Each point is reached from the start by the listed moves, each made once or not at all, plus a little noise. Say if it took an odd or an even number of moves. Then give how often each move was made.
(in the rows, 128 means zero)

Moves:
(1): [166 119 113 128 119]
(2): [158 187 139 133 133]
(3): [127 131 171 151  94]
Start: [127 122  89 100 100]
Points:
[158 184 141 128  67] -> even (0, 1, 1)
[122 128 129 131  69] -> odd (0, 0, 1)
[169 109  70 101  89] -> odd (1, 0, 0)

Moves:
(1): [183 129 110 121 109 107 112 125 155 140 129 120 110 151]
(2): [136 171 138 116 131 133 131 112 126 121 133 131 113 103]
(3): [125 111 170 144 113 132 127 109 154 115 115 109 108 134]
(4): [115 146 104 173 130 112 131 105 118 140 118 136 117 142]
(5): [150 113 149 134 180 106 115 142 100 137 110 143 109 125]
(6): [136 119 118 131 134 172 116 121 144 152 129 141 124 120]
(7): [147 120 135 119 120 129 191 120 102 153 129 130 120 141]
(8): [145 132 131 154 104 154 124 174 136  98 134 125 113 123]
(9): [117 136 130 129 156 129 151 132 153 123 133 120 124 136]
(10): [122 131 140 142 112 119 126 155 140 161 166 102 125  99]
(11): [134 116 129 126 129 127 121 108 115 110 165 138 115 142]
(12): [122 114 124 133  94 110 134 165 169 107 128 181 100 101]
Start: [139 133 170 134 172 137  99 118 127 143 134 147 109 155]
Points:
[208 126 134 179 212 118  61  95 134 201 110 173  59 183] -> even (1, 0, 0, 1, 1, 1, 0, 0, 0, 0, 0, 0)
[171  93 243 168 217 152 151 125 151 215 150 127  52 147] -> even (0, 0, 1, 0, 1, 1, 1, 0, 1, 1, 0, 0)
[249 149 161 132 134 191 126 109 140 143 184 162  33 169] -> even (1, 1, 0, 0, 0, 1, 1, 1, 0, 0, 1, 0)
[150 128 179 177 166 200  95 168 177 146 222 134  67 137] -> odd (0, 0, 0, 0, 0, 1, 0, 1, 1, 1, 1, 0)
